Every row gives one point. The window is the flat piece filled in between its corners: a triangle in 3 columns, a solid with four corners in 4, and so on. A path goes straight from each point to the next, and from the last back to the first. List the points from which the path goes on through the window.
(in the rows, 128 means zero)

Window (4 x 4):
[[153  81 166 156]
 [119 149 100 109]
 [153  73 129 176]
 [ 76 137  99 105]]
Path:
(1): [ 46 153 108 135]
(2): [154 108 120  75]
(3): [131 113 104  88]
(4): [ 90 194 109 121]
(5): [116  97 129 175]
(6): [150  73 126 123]
(7): [159  71 125 152]
(8): [116 115 147 193]
(9): [ 97 149 118 140]
(10): [146  91  63 103]
(11): [116  78 111  87]
(12): [125 147 135 161]
(13): [ 87 144 111 124]
(14): [ 83 101  76  68]
(15): [125 127  65  96]
(16): [ 76 162 122 130]
Through the window after points: 7, 11, 13

Window (6 x 6):
[[173  89 208 145 141 124]
 [171 177 124  94 138 148]
 [115 155 201  85  85  79]
 [101 111 114 179 121 130]
 [104 140 124 113 204 114]
 [155 146  62 135 181 112]]
Path:
(1): [115 154 141 149 172 105]
(2): [123 143 165 143 144  98]
(3): [112 113 156 110 123 131]
(4): [121  72 153 108 138 131]
(5): [129 155 185 183 122 121]
(6): [132 200 159 160 175 122]
(7): [114 112 118 117 169 114]
(8): [152  78 166  86 127 142]
(9): [166 116 196 175 148 114]
(10): [161 202 138 164 178 142]
(11): [165 133 111  38 103 139]
(12): [122  95 123  91 147 109]
Through the window after points: 6, 8, 10

Window (9 x 9):
[[148 125 137 143 130 180 100 126 167]
 [ 91 184 173 121 111 186 155 133 136]
 [127 138 164 105 120  95 128 115 151]
 [183 107 192  81 102 175 109 126 162]
 [100 128 170 166  49 158  64 137 102]
 [105 115 124 197  62 108 106 200 132]
 [125 141 175 163 135  75 128 194  99]
 [161 194 140 159 130  60 164 184 104]
 [116  75  62 113 119 116 113 143 120]]
Path:
(1): [109 117 140 193  98 180 143  68 148]
(2): [133 161 146  87  84 117  94 226 128]
(3): [135 134 154  93 115 151  63 181 157]
(4): [178  98 170 133 105 160 163  89 140]
(5): [116 105 128 152 101 147 120 128 124]
(6): [125 144 141 113  92 132  73 164 131]
(7): [118 145 145 115 110 116  64 210 141]
(8): [132  93 136 174  70 140 144 119 126]
(9): [123 101 169 198  81 125 172 143 110]
(10): [135 171 147 123 121 108  68 196 147]
(11): [108 150 145 114  74 126  96 160 128]
(12): [131 116 165 151  99 126 119 140 127]
(13): [126 114 169 198  61 157 103 110 115]
(14): [105 140 154 126  84 149  70 161 119]
(15): [107 157 116 123 104 119  95 188 132]
(16): [145 118 156 187  91 103 148 139 108]
Through the window after points: 3, 5, 7, 13, 15

Window (11 x 11):
[[ 18  98 133 145  91 156  85 106 121  76 105]
 [ 53 145  74 115 151 153 167 123 125 182  76]
 [ 93 165 115 174 143 171 117  84 179 137 107]
 [118 158 143 201  90 147 189 114 168 181 121]
 [170 107 113  86 132 121  84 129 110 165 124]
 [167 128 154  45 183 104 123 148 124 110 119]
 [175 150 134  89 138 165 119 132  60 131 161]
 [165 153  83 175 173  92 162 151 142 136 118]
 [ 70 160  68 173 105 172 152 183 199 153 127]
 [196  73 163 124 217 116 110 154 126 123 205]
 [138 165 109 185 100 109 197  33 188 146 194]]
Path:
(1): [ 86 150 145 133 159 120 105 151 113 139 134]
(2): [137 104  99 115 126 163 131 120 138 115 101]
(3): [167  89  91 122 144 138 152 109 162 134  93]
(4): [ 62 194 139 100 148 124  99 153  79 179 151]
(5): [104 162 166 152 148  89  82 158 138 167 147]
(6): [127 105 102 120 157 163 137 150 130 114 115]
(7): [139  83  98 122 113 195 154 109 156 108 113]
(8): [117 177 145 143 164  83 125  87 113 171 143]
(9): [101 166 123 159 115 113 139  71 150 153 182]
(10): [127 125 109 163 108 137 173  81 170 117 137]
(11): [155 116 121 133 144 155 139 115 148 130 143]
(12): [125 181 148 166 152  52 107 127 127 133 175]
(13): [ 78 155 107 166 136 121 120 137 157 151 142]
(14): [111 119 110 129 125 151 146 112 147 140 107]
(15): [149  84 124 134 121 222 179 104 127 145  88]
(16): [128 196 123 114 161  94  87 135 119 126 169]
Through the window after points: 3, 9, 15

Window (12 x 12):
[[108 137  59 189 106 119 133  94 139  73  66  93]
 [143 187 140 105 162 157  99 118 115 102 170 140]
 [154 146 120  83 152 116  67  65 133 154 159 122]
 [140 200 105 103 176 120  60 130  99 187 150 186]
 [145 107 195 198 114  96  92 151   7 159 129 164]
 [151 158  91  45 136  95 106 126 153 112 164 171]
 [ 71 101  61 163 169  94 172 102 115  77  98  64]
 [128  76  79 131 170 154 135 123 142  81  69 108]
 [106 148 155 138 128 132  98 142 162 185 164 130]
 [ 58 111  86 121 117 136 109 127 113  82  73  66]
 [173 189 130  50 132 152 129 114 108 194 160 156]
 [143 208 140  92 168  86  98 121 161 141  98 112]]
Path:
(1): [ 98 107 129 117 184 127 137  66 127 148 104 172]
(2): [151 170  91 110 133 117  93 186 118  86 134  56]
(3): [188 130  85 110 139 127  68 166  90 152 158  83]
(4): [100 151 127 123 139 124 122 100 122 125 127 170]
(5): [131 165 120 114 152 122 124  60 154 125 118 226]
(6): [125 160  89  99 150 113  63 186  82 157 151  70]
(7): [131 143 105 123 143 129  91 126 110 139 130 103]
(8): [ 93 130 153 139 160 116 129  67 118 123  98 151]
(9): [109 159 123 123 130 101 108  94 112 119 124 147]
(10): [150 152 113 159 145 126  98 152  92 150 132  92]
(11): [136 163  93 139 105 128  91 150 137 151 142  72]
(12): [109 142 155 109 164 124 114 106 143 142 144 172]
(13): [ 64 143 143 121 108 104 100  71 151 125 119 159]
(14): [176 152  94 143 158 146 120 177 131 157 141  88]
(15): [132 157 133 130 135 123  94 151 127 165 151 112]
(16): [105 139 151 128 135 131 113 110 148 163 143 157]
Through the window after points: 5, 11, 13, 15

Window (14 x 14):
[[ 96 125 117 152  86 109 172  80 155 110 160 142  70 127]
 [169 152  89 104  88 140 125 146 143 111  95 147 139 141]
 [127 208  98 157 110 168 144 153 104 154 169 102 136 181]
 [111 166 137  94 190 133 118  51 145 165  83 181 130 149]
 [ 33  84  43 136 128 149  78 197 176 199  34 140 162 134]
 [155 102 109 120 145 164 157  91 162  92  69 142 109 143]
 [119 120 117  72 117 192 120  89 189  94 149 144 126 110]
 [117 168 102 146 166 104 130 121 233 121 134  33 143 134]
 [ 71  61  86 116 149 109 130 100 131 154 120 110 130 110]
 [ 83 152 128  93 195 122 144 134 153 141  81 132 117 114]
 [153 153 155 175 171 157 117  69 131  68  67 151 234 141]
 [130  91 174 163  96 138 139 126 136 159 107  90 197 149]
 [136  85  96 123  46 152 211  99 168 137 142 135 145 110]
 [ 92 132 117  52  91 166 154  63 157 102 116 128 126 142]]
Path:
(1): [104  80  84  62 172 106 161  90 174 115 123 159 182 170]
(2): [106  92 135  93 149 107 135 161 170 122 151 185 123 154]
(3): [127 134 105 115 111 165 141  86 132 131  79 144 135 130]
(4): [112 134 105 128 120 149 120 106 133 137  96 120 136 118]
(5): [ 96 131 112 112 142 133 139 124 165 129 120 129 135 158]
(6): [114  74 117 138 157 100 141 130 173 109 133 133 136 154]
(7): [ 83 145  88 101 112 162 132  67 128 171  97 108 131  93]
(8): [102 151 135 150 130 158 106  87 127 159  93 121 104 101]
Through the window after points: 6, 8

Window (14 x 14):
[[103 156  89  84 156 150 133 127 157  58 132 189 145 164]
 [142 120 155 197 132  88 200 130 113 121 110 152 144 110]
 [125 137 153 110 178 155 192 163  65 172 164 135 110 115]
 [211 167 110 161  90 152 165 165  79 116 127 158 122 167]
 [ 91 134 122 142 100  69  60 135 117 175  88 106 170 149]
 [113  84 157 107 118  92 198 105 112 170  60 184 118  80]
 [ 89 118  71 124 156 122 111  70 102 170 151  84 155 125]
 [182 110 134 147 137 153 145 201 148 208  83 192 169 141]
 [113 177 155  98 118 166 120  69 129 177 151 104 110 136]
 [163 199 106 110 163  78 207 185 108 168 116 100 158 164]
 [190 117 165 119 169 164 145 171 116 136 132  59 100 118]
 [138 149 165  50 125 108 100  71 137  81 173 126 143  84]
 [130 124 117  95 115 122 184 200 163 170 141 102 148 140]
 [ 81 132 115 114 137 140 130  99 101 107 113  93 200 112]]
Path:
(1): [161 118 160  92 122 124 148 128 122 163 128 104 153 200]
(2): [133 178  91 120 147 134 140 168 112 152 122 128 131  90]
(3): [140 146  93 156  89 138 121 129 136 172 119 136  88  53]
(4): [118 117 174  92 155  86 168 145 103 145 115 103 196 187]
(5): [121 124 141  96 137 116 144 109 111 111 133  95 162 152]
(6): [123 169 107 126 136 133 140 119 114 134 141 129 117 109]
(7): [140 137  79 159 135 136 134 141 132 156  94 142 123  42]
(8): [117 131 160  71 142  96 165 127 106 110 160 117 177 215]
Through the window after points: none

Window (14 x 14):
[[ 88 112 109 155 130 149 159  58 137 181 140 123  70 155]
 [141  79 153 166 105 171 158 109 121 125 144 156  81 185]
 [120 127 136 118 113  49 137 147 160  81  80 177 148  73]
 [ 92 119 103 118 175 160 142  99 118 135 212 171  75 165]
 [144 121 111  58  95 110 171 157 113 123 123 127 144  76]
 [130 145 132 137 123 159  88 124 130 165 128 119  53 184]
 [ 85 144 130 106  90 134 142 145 121 101  43 198 168 104]
 [159 155 101 121 128 167 165  85 157  98 128 169  82 120]
 [ 79 143 143 115  86 131 152 117 112  90 125 107  56 158]
 [ 89 158 144 162 128 154 158 154 144 125 145 105 125 120]
 [ 66 128 201  94 159 138 101  93 145  94  96  77 177 118]
 [125 166 115  88  48  77 134 119 127  82 148 160 223  70]
 [101 104  80  92  47 114 106 168 150  56  99 118 174  54]
 [ 90 135 127  58  76 102 144 160 204  93 101 122 181 126]]
Path:
(1): [115 144  82 151 126 147 147 111 135 105  91 126 127 158]
(2): [122 120  75 154 120 134 153 102 121 105 102 123 140 160]
(3): [ 88 144 196  73 107 173 122 112 160 137 157 138  75 105]
(4): [ 89 137 171 103 102 139 142 126 160 129  88 161 105  88]
(5): [127 116  88 119 131 123 140 131 123  85 119 121 142 154]
(6): [132 101  97 116 178 114 143 130 124 110 120 150 145 171]
(7): [ 73 154 171 108  36 125 136 120 174 103 132 142 106  61]
(8): [104 133 188  83  95 130 140 124 163 114 177 159 101  93]
Through the window after points: 6

Window (14 x 14):
[[148 197 120 115 135 164 118 145  82  98 194 143 138 106]
 [115 223  92 152 108 179 122 189 139 136  66 147 170 144]
 [118 181 132 115 108 156 189 177 134 116 170 147 133  95]
 [151  75 119  94 226 161  91 174 128 143 111 186 110 103]
 [140 186 115 135 114 134  71 159  84 155 205 118  86 132]
 [128  83 136  95 191  90 117 146 148  79 128 115 150 152]
 [116 137 125 125 176 113 159  90  84 193  78 136 165  87]
 [141 105 104 166 138 113  58  94 167  84 128 142 106 138]
 [122  68 151 154  93 137 153 103  87  94  63 159 107 171]
 [142 118 158 163 180 145 115 161 125 164 173 194 184 119]
 [173 129 156 104   7 104 141  90 123  93  96 148 158 156]
 [171 101  79 184 149  70 163 111 111 117 118 148 149 109]
 [170 188 117 131 123 148 178  91 109 167  97  84 143 134]
 [109  75  90 152 103 117 159  96 102 128 174  55 206 129]]
Path:
(1): [138  94 126 131 158 117 126 151 118  79 124 104 150 103]
(2): [125 126 135  99 159 110 134 131 146 125 135 152 140 173]
(3): [101 149  67  78 151 127 196  58 152 144 129 139 141 153]
(4): [167 114 155 158  93 115 110 151  98 106 133 136 164 118]
(5): [155 137 182 157  99 116  36 154  61 103 125 138 107  63]
(6): [127 130  86 128 148 142 157 114 143 137 141 143 135 174]
(7): [131 176  97  90 129 114  86 129 116 152 182 138 115 184]
(8): [136 141 130 151 128 144 133 148 114 122 142 135 126  94]
(9): [162 135 136 151 106 144 127 143 132 129  95  85 159 111]
(10): [126 115 114 135 143 111 131 116 116 134 115 172 137 143]
(11): [156 109  90  75 137  82 126 117 155 174 182 173 109 191]
(12): [119 143 155 207 114 183 144 128  83  57  60 104 153  70]
(13): [165 141 133 135 126 119 136 183 101 114 143  76 140  87]
(14): [125 150 106 127 145 135 116 106 131 137 161 160 151 137]
(15): [119 140  96 126 151 102 112 106 117 159 171 186 141 163]
(16): [149 115 130 146 129 142 123 157 106  97 129 108 143  90]
Through the window after points: 1, 3, 5, 7, 11

Window (14 x 14):
[[148 121  99 197 146 132 112 124 101 118 132 125  79 192]
 [ 99 128 148 111  67  29 125 135 107 158 145 138 113  72]
 [136 123 127 150 128 185 146 100 157  96 176  62 101 146]
 [120 140 130 185 156 128 223 111 131  93 152 106 119 177]
 [ 30  70 145 117 141  57 145 141 141 157 150 125 112  69]
 [128  75  88 174 140 128 178 104 136  49 137  42 138 177]
 [159 137 122 179 179 119  81 137  94 138 198 138 192 117]
 [147  77  80 168 129 138 194  99 158  94 122 141 112 136]
 [133 126  97 127 158 149 166  74  75  94 139 102  97 148]
 [172  85 177 146 166 150 136 120 136  43 122  91 111 151]
 [120 171 106 124 174  91  83 117 153 148 145 131 176 146]
 [116 138 132 136 119 141  72 167  84 155 132 169 193 153]
 [118  86 160 177 116  86 100  84 101 199 109 162 177 140]
 [112 130 141 118 113  71 131 170  92 219  92 106 109  55]]
Path:
(1): [ 83 168 138 177 107 118 131 121 142  57 120  69 143  86]
(2): [112 182 108 192 159 107 113 102 113 110 140 115 143  99]
(3): [143  59 148 125 119 129 163 155 110 147 156 140 133 200]
(4): [144  75 166 114 137 120 152 109 145 121 144  95 117 198]
(5): [142 114 114 183 156 141 135 123 117  56 128  92 123 118]
(6): [109 171 134 196 128 126 110  98  78  72 131  80 111 110]
(7): [158  78 140 134 156 134 141 141 140 118 133 135 129 175]
(8): [129  97 130  95 123  91 144 139 126 150 151 132 119 143]
(9): [126 139 127 158 154 117 116 116 118 118 123 105 140 122]
(10): [100 136 141 208  99 132 146 107 120  78 124 136 102 126]
(11): [133 105 113 134 174 120 155 122 122 140 150 102 146 156]
(12): [198  68  83 104 153 107  90 121 116 140 172 140 161 179]
(13): [ 79 157 141 223 125 147 165 118 117  98 112  81  61 138]
(14): [113 124 130 188 166 150 131  96  88 127 126 136 148  95]
(15): [169 121 128 120 116  59  95 174 139 151 203 123 176 210]
(16): [185  57 122 112 181 127 146 141 104 166 147 133  89 176]
Through the window after points: 2, 4, 6, 8, 12, 14

Window (14 x 14):
[[153 191  85 105 107 138 117 144 117 203 118  99  97 154]
 [151  87  85  87 192 119  91 105 178 134  87 155  69 126]
 [150  88 147  97 120 116 121  79 128 119 232  99 118 101]
 [171 126  97 177 106 127 136 108 172  79 121 159  94 141]
 [124 128  91 174 116 157 106 127 157  65 111 107 101  60]
 [137 178 179 190 109 145  85 145 159  56 139  98 171  76]
 [119 156  85  98 194 172  88 170  96 170 154 142 107 183]
 [104 197  90 117 131 107 140 118 166  98 119 138  92 139]
 [138 140 132 148 129 170 147 114 147  94 100 159 129  84]
 [133 147  60 147  95 106 107  51 163 148 123 173 104 122]
 [ 99  67 173  55  88 131  78 148 108 118 207  93 137 127]
 [104  38 149 127 121  79 129 104 137 140 187 103 127 103]
 [133 122  71  85 195 212 105 128 130 175 110  92 138 209]
 [108 154 131 175  95 170 106 110 207 147 111 120  61  87]]
Path:
(1): [147 123  83 119 152 145 107 155 146 143 161 133 127 132]
(2): [143  88 119  80 137 203 128 187 203 121 191 147 135 126]
(3): [117 128 108 158 126  66  91  62 102 126 117  91  89 126]
(4): [116 135 118 125 151 142 107  95 131 137 140 100 104 166]
(5): [150 106  44  88 149 192 128 194 170 134 104 145 155  98]
(6): [174  86 103  62 131 136 143 184 203 144 184 126 122 141]
(7): [ 94 153 125 195 117 125  84  46  78  81 105 122 114 103]
(8): [128 135 126 128 105 156  91  71 136 130 131 129  84 113]
(9): [137 150  69 131 136  88 164 203 198 140 117 109 140 132]
(10): [127 171  91 145  99 144 125 187 172  86 170 158 121  73]
(11): [127 122 142 140 121 125 108  91 141 102 126 109 111 110]
(12): [140 135 113 133 127 143 114  84 122 119 138 126 101 135]
(13): [123 140  70 122 105  99 116 116 197 145 146 151 118 108]
(14): [134 129 114 152 118 162 118 121 201 124 130 136  97 100]
(15): [107 170 128 164  93 115 103  89  82 118  99 103  67 135]
(16): [106 154 135 120 133 146 100  84 115 133 136 127  85 146]
Through the window after points: 4, 12, 14, 16

Window (14 x 14):
[[ 15 101  40 231 239 106 172 107  98  97 238  74 145 126]
 [161 156 108 154  66 107 162 148 166  99 162  67 178 114]
 [145 141 143 110 151 135 125 100 152 164 159 119 165 141]
 [113  98 148 109 172  70 131 141 192 130 120  75 128  96]
 [155 150 164 153 146 142 134 104 171 145 160 107  78  93]
 [135 136 110 135 139 133 165  70 143 123 119  97 136  79]
 [143 163 143 134 148 101 117 116 156  89 120 145 141 130]
 [210  28 172 131 138 133  62 122  50  86  82  91 145 165]
 [152 133 113 104 106 170 139 174  87 119 124 138 131 140]
 [139 112  96  70 114 119  87 110 213 101 137 107 105 124]
 [ 88 149 155 141  66  84 134  72 128 158 158 119 122  95]
 [100 104  66 190 225  53  66 131 140 150 119  55 142 126]
 [ 94 115  94 165 164 174 164 129 163 145 117 165 116 213]
 [116 133 173 139  72 168  76 120 110 102 102  89 183 117]]
Path:
(1): [161 105 122 133 101 143 101 143 162 127 113 131 143 102]
(2): [159  96 128 149 159 149 128  98 147 134 138 157 146 104]
(3): [102 178 120 118 107 118 151 134 131 121 129  45 107 151]
(4): [142 174 119  99 111  97 100 103 115 123 103  43 137 185]
(5): [141  80 153 159 126 146 126 133 146 109 164 135 155  47]
(6): [144  68 128 146 126 114 134 165 190 131 158 170 159 124]
(7): [117 181 122 109 159 133 125  90  94 131 126  45 127 130]
(8): [ 75 172 121 134 121  91 142 101 151 120 136  85 114 125]
(9): [111 116 113 165 143 126 141 114 152 137 180 111 155  94]
(10): [154  91 120 153 120 115 109 137 128 108 143 187 163  93]
(11): [110 134 122 125 133 139 129 112 120 122 112  47 143 162]
(12): [145 160 158 111 127 109 132 102 144 116 124  92 130 157]
Through the window after points: 2, 6

Window (14 x 14):
[[ 81  88 100 109 108 110 165 125 116 135 121 118  95 168]
 [ 85 112  99 126 161 137  98 110 170 113  96  73 155 124]
 [ 58 160  92 183 229 100 188 112 161 160 127 114 108 155]
 [136 113  78 141 113 129 144  60 173 144 124 125 107  95]
 [188 124 109  81 124  77 152 149 113 144 130 123 118 118]
 [138  83 108  87 151 122 115 149 117 177 173 159 104 140]
 [158 180 145 131  94 204 192 173 171 131  89 127 151 127]
 [163  76 130 168  98  92 125 126 154 136 118 171 156  77]
 [110 245 166  86  82 162 159 153 153 140 143 142 180 201]
 [120 102  72 112 132 112 113 114 194 123  89 143 123 178]
 [ 89 123  74 154 174 132 125  82 128 122  48 144 105  95]
 [197 174 219 132 122 183 202 121 134 115 109 144 146 151]
 [111 118  49 206 235 131 129 106  74 176 103  77 161 177]
 [150  91  65 139 155 117 127 133 106  89 159 141 125 125]]
Path:
(1): [124 109 105 126 175 146 182 125 156 153 122 137 157 125]
(2): [136 157 135 123 101 101  72 138  98 134 138 137  49 166]
(3): [129 146 154 150 127 138 146 117 122 137 113 121  94 161]
(4): [135 138  51 103 162 114 177 140 171 143 132 158 184 120]
(5): [132 155  94 128 133 112 224 100 139 147 138 131 192 123]
(6): [108 182 155 125 130 167 104 161 134 135 121 131 113 177]
(7): [131 137  99 190 160  89 117 130 139 155 107 102 100 140]
(8): [121 114  85 117 156 150 157  97 128 125  98 131 161 141]
(9): [105 144  50  69 135 135 208 128 194 122 147 140 171 120]
(10): [134 108 105 155 137 122 106 100 140 132 101 127 110 138]
(11): [161 133 147 192 150 164 129 161 111 135 101  94  83 168]
(12): [114 139  73 138 184 131 167  94 122 157 113 122 192 144]
(13): [108 115 112 105 160 153 206  54 173 153 107 172 158  76]
(14): [130 127  95 158 148  85  88 169 108 127 129 101  88 194]
(15): [140 119 126 177 136 105 129 152 151 113 108 140 103 182]
(16): [115 124  85  66 164 150 160  95 125 162 134 114 186  69]
Through the window after points: 1, 9, 11

Window (14 x 14):
[[ 92 122  72 116 138  95  93 118 124  84 184 112 152 138]
 [181 120 132 120 126  97  98 133  52 137  98 198 149 162]
 [115 151 122 158 154 128 133 173 144 150 141 123  42  78]
 [140  97  56  92 127  45 158  73 162 110 126 130  49 103]
 [126 159  72 116 152 100  89  57 159  98 111 111 118 161]
 [117 121 187 116 142  71  86 173  95 156  76  86 104 126]
 [108 131 114 110 131 140 158 156 176 101  84 138  45 110]
 [141 119  79  91 153 139 134  84 109 118 136  95 151 150]
 [119 130  98 162 110 115 199  82  89  99  83 142 115 115]
 [154  91 157 191  50 178 171  71  72 102  96 168 198  63]
 [ 98 218  81  91  62  90  84 114 113 163 175 158 154 143]
 [ 65 125 142 133 184 134 109 164 195 174 154 140 142 148]
 [101 105 113 110 128 106 126  66 104 108 163 133  79 134]
 [145 108 128 144 117 109 109 146 144 129 150  95 130 190]]
Path:
(1): [126 137 140 122 140 102 146 127 129 117 131 143 100 124]
(2): [105 111  73 126  97 137 121 120 118 132 115 124 114 121]
(3): [108  89  55 118  86  82 128  92 114 129  94 125 118 135]
(4): [157 208 172 146 205 164 148  98 126  83 144 133 127 135]
(5): [140 135 139 125 126 116 130  95 144 101 138 155 109 126]
(6): [ 97 100  62 113 102 109 121 124  99 153 121 102 120 119]
(7): [ 37  43  97 168 133 155 110 147 164 198 150 156 127 164]
(8): [152 212 160  85 182  89 121 136 150 102 127 105 131 113]
(9): [127 152 154 105 140 106 173 118 157 107 138 167 126 124]
(10): [ 99  93  56 177  94 122  64 106  84 131 115  93 115 115]
(11): [ 73 110  87 166  93 110  71 131  88 150 123 151  89 140]
(12): [163 160 138 113 172 117 166 136 155 120 133 118  92  95]
(13): [124 162 152 101 147  49 114  54 170  90 179 101 131 141]
(14): [113  79  44 150 110 173 121 176  62 130 108 150 137 132]
(15): [ 99 116  73 114 108 117 104 113 153 121 105 140 101  93]
(16): [153 149 165 114 175 134 202 132 115 102 133 109  85 186]
Through the window after points: 3, 7, 11, 13, 15

Window (14 x 14):
[[ 56  99 187 125  68 111  93 111 153 104 125 158 124 187]
 [ 99 105 151 133  98 183 127 105 121  85 177 165  91 125]
 [129 134 126 141  84 139 175 107  98 131 156 115 164 112]
 [ 94 120 165  90 104 125 157 169 125 166 128 114 124 117]
 [144  92 134 130 133 121 172 135 156 102 166  98 156 121]
 [143 159 146 143 154 107 186 147 130 119 142 135 141  84]
 [114 165 109  84 143 107 135 107 128 116 176 117 151 126]
 [140 135 112  89 127 127 161 154 114 108 141 149 178 141]
 [155 126 155  90 101 141 120  82 130 112 130 139 123 151]
 [104 156 136 128 123 126 203 137 132 119 171 126 118 180]
 [103  87 158 110 147 115 160 113  82 140 124 141 121 111]
 [108 132   7 103 168  90 110  76 184 156 123 208  40  93]
 [166  80 151 130  88  43  79 138 116 109 157 138 104 141]
 [137  99  99 209 176 121  83 136  85 160 104 126  50  92]]
Path:
(1): [125 146 132 116 127 125 160 127 129 105 135 115 135 102]
(2): [117 115 116  99 119 136 154 101 106  70 117 130  96 137]
(3): [115 131 108 139 123 116 112 109 166 179 174 179 114 110]
(4): [121 118 135 122 132 145 113 135 125 163 204 166 153 182]
(5): [120 118 130 117 114 121 174 115 115  91 117 124 117  94]
(6): [ 99 120 113  74  63 137 122 107 137  73 148  82  76 101]
(7): [128 121 136 146 142 106 140 120 122 146 149 157 124 139]
(8): [113 119 134  97 136 133 167 128 128 164 179 148 168 144]
(9): [113 143 133 129 114 111 144 117 119 105 135 134  99 136]
(10): [ 83 127 125 120  94 131 151 128 133  86 125 126  99 160]
(11): [143  95 173 130 141  98 132 119 147 159 178 147 167 121]
(12): [147 126 136 136 145  98 153 131 121 149 167 174 140 135]
Through the window after points: 2, 4, 10, 12

Window (14 x 14):
[[149 157 148 130 119 102 117  94 120 119 160 201 103 148]
 [153 131 156 119 110 167 141 110 128 183 108  64 194 135]
 [116 164 143 108 170 103 136 120 102  86 169 104 170  92]
 [101 111 111 100 160 209 136 128 183 144 177 157 181 166]
 [115 121 110  96 164 137 119  40  69  92  58  75  97  78]
 [ 80 103 155 174  98 178 111 166 205 133  79 120 123 121]
 [136 149 113 104 128  79 123 176 127  84 142 182 188 115]
 [105 107 165  94 112  95 135 108 116 129  66  93  54 138]
 [ 98  77 151 170 149 166 163 127 167 190 114 163 112 171]
 [184 161  92 131  94  67 177  82 170 166 164  95 167 197]
 [167 172 103 100 152 138 140 188 148  82 111 125 130 105]
 [139  60 136 119  84 140 208 139 125 113 120 135  50 133]
 [ 87 152 104 111 143 212 148 172  93  82  89  86 154 119]
 [ 96  94 141 143 137 137  62  92  81 195 136 127  88 109]]
Path:
(1): [ 69 156 116  89 106 117 140  75 133 158  99 210 131 103]
(2): [195 114 142 142 154 103 122 188 112  64 164  69 148 148]
(3): [135 100 132 132 117 134 112 118 118 125 123 118 127 142]
(4): [113 139 145 126 123 125 159 129 137 149  95 119  95 110]
(5): [ 95 148  73  97  80 109 171  91 121 198  96 130  87 109]
(6): [140  58 198 148 162 173 101 152 110  79 142 114 111 144]
(7): [131 115 125 159 120 131 125 137 118 123 124 114 129 165]
(8): [110 129 141 105 127 145 131 126 151 156 134 141 120 120]
Through the window after points: 1, 5
